Rows are points. Each copy is the shape, with its points in the same order, stretched, turned, moved and blurred by noise. Some copies are also mirrored. Which?

Shape:
[[ -8  64]
 [ 67 -12]
 [ 37  31]
 [-27 -33]
 [ 16  10]
 [ 14 -39]
 [-36  60]]
Copy 1:
[[-16  86]
 [-34 -20]
 [-30  38]
 [ 50 -36]
 [ -6  15]
 [ 22 -48]
 [ 11  85]]
Copy 1 is: mirrored
Copy 2:
[[-63 -18]
 [  4  73]
 [-37  18]
 [ 14 -11]
 [-13  35]
 [ 20  36]
 [-51 -40]]
Copy 2 is: only turned

Shape:
[[ 42  15   8  59]
 [-44   0 -82   6]
 [ 20 -29  31  58]
 [-67  18 -42  10]
 [ 22 -42  48   8]
 [ 10  -9  40  17]
 [ 17   0   8   8]]
Copy 1 (7 x 4):
[[-21  69  69 -33]
 [ 47 -94  30 -18]
 [ -3  58  63  13]
 [ 10 -87  25 -15]
 [ -4  56  12  24]
 [-22  35  20   4]
 [  1  27  17 -15]]
Copy 1 is: mirrored
Copy 2, 7 rows:
[[-60 -20 -39  24]
 [-45   6  -5 -54]
 [-17 -46 -58  17]
 [-22  28 -32 -47]
 [ 46 -41 -49  14]
 [  9 -16 -52  15]
 [ -4 -19 -23   8]]
Copy 2 is: mirrored
Copy 3, 7 rows:
[[-24  29  38  20]
 [ 65  82 -31  30]
 [-32 -15  36  39]
 [ 25  56 -56  19]
 [-18 -59  29  18]
 [-19 -32  12   8]
 [  4   8  10   3]]
Copy 3 is: only turned
Copy 4 (7 x 4):
[[-21 -19 -40 -28]
 [ 95  34 -11 -12]
 [-20 -31 -32  20]
 [ 61  69 -22  16]
 [-36 -19  11  35]
 [-25  11   5  29]
 [ -6   5   9   2]]
Copy 4 is: mirrored

Shape (10 x 6):
[[ 12 -18 -37   1  42 -29]
 [-83  38  19 -10  37 -33]
 [ 36   8  -2 -26   8 -10]
 [ 85  17 -30  40  19  12]
 [ 12 -20 -15  15   7  -8]
 [ 37  -7 -15  34   8 -31]
 [ 53 -22  36  15  21  -5]
 [-17  -7  14  -2  33  24]
 [-40  -3  76 -39  45  -2]
 [-52   6  35 -21  -1  -1]]
Copy 1 (10 x 6):
[[-41   1 -16  35  -2  45]
 [-29  42 -76 -62 -11  23]
 [  3  18  24   7  -9  19]
 [  2 -19  -2  70 -56  28]
 [-30   3   8  17  -7   0]
 [-29  23   3  34 -28   7]
 [-37   5  48   4 -41  11]
 [-27 -21  -5 -18 -16  14]
 [-42  18  14 -83 -15  21]
 [-16  30   0 -65   2 -21]]
Copy 1 is: only turned
Copy 2:
[[ 42 -22  -2  32 -40 -40]
 [  7  -6 -95  29  16  -5]
 [-16 -13   1   4 -51   8]
 [-50 -16  72  12 -64 -27]
 [ 22   1  16  16 -10 -13]
 [  8  14  25  -4 -31 -37]
 [-14 -28  32 -52 -16  -8]
 [  3 -35  -2  11   7  18]
 [ -3 -54 -61 -41  23  34]
 [  9   1 -51   4  22  38]]
Copy 2 is: mirrored
Copy 3 (10 x 6):
[[-31  49  11 -11  51  36]
 [ 51 -10 -39  20  52 -51]
 [-19  32   3 -38   7  -3]
 [-37  73  72 -11  -5  26]
 [-31  24   5  -6   7  28]
 [-60  51  16   7  15   1]
 [-44  -7  32 -34  -1 -18]
 [ 21 -20  25 -24   7  27]
 [ 39 -72 -16 -51  16 -44]
 [ 32 -34 -32 -12  -9 -20]]
Copy 3 is: mirrored

Shape:
[[ -8 -20  55  21  -5  15 -13 -19]
 [-16   5 -29 -36   2 -17  24 -10]
 [ -8  -4 -36   5  15 -11  13 -23]
 [-15  13 -25 -77  17 -21 -10  35]
 [ -1  -2  -5  -2  -4  15  15   1]
 [-17   6  34   2   2   6   4  19]
 [  3 -11 -23   3  29   7  18 -10]
 [-11   3 -30  19  44  34 -51  -8]
 [  1  13  34  14   5  -5  23  26]
 [ -9  -1 -36  15  -8 -12  10 -21]
 [ 25   3 -22  21  38  -9  23 -25]
 [-10   6 -33  19   2  89  24 -21]
 [ 33  13 -14  -1  -2 -18 -11 -20]
 [ 71 -41 -23  13   7 -18  15  -4]]
Copy 1:
[[-19  14 -14   7  -7   8 -49 -21]
 [-12 -16   2 -28  -6 -10  55   9]
 [ -1 -24  -8 -44 -25  -8  17  13]
 [  0 -27  21   3  34 -44  49  37]
 [  7 -18   0 -21   1   3   3  -4]
 [  3  11   5   9   8  11 -11   6]
 [  8 -20 -11 -34 -14 -17   7  11]
 [  2 -36  -6  -9 -19 -18 -36  61]
 [ 17  20  -9  12   6  14   4  -4]
 [-13 -28   0 -31 -32  13  19   7]
 [ 19 -10 -30 -43 -27 -16  19   6]
 [  7 -56  -6 -45  12  34 -27  33]
 [  4 -35 -30   2 -22 -10  19  -4]
 [ 40 -42 -22 -18 -39 -35   1 -27]]
Copy 1 is: mirrored
Copy 2, 14 rows:
[[ 39  -2   4 -28  15 -65 -36 -16]
 [-10 -33   9  23 -25  38  21  16]
 [-32  -5   5 -12 -20  29 -13  42]
 [ 54 -63 -37  33 -30  66  56   1]
 [-10   8 -14  -1  -1  -4  11  -9]
 [ 52  17  16   7   6 -25  23 -18]
 [-20  21 -28  -3 -26  12  -6  36]
 [ 18   8 -48 -95 -11  24   1  42]
 [ 40  43  20  29  -3 -27  16 -27]
 [-31  -4  18 -12   8  25 -10  31]
 [-34  31 -13 -12 -39  17 -30  30]
 [-63  40 -26 -50  -9 -18  42  -4]
 [-11 -10  -7 -20 -24  33 -23 -15]
 [-49  25 -67  28   1  23 -65   6]]
Copy 2 is: only turned
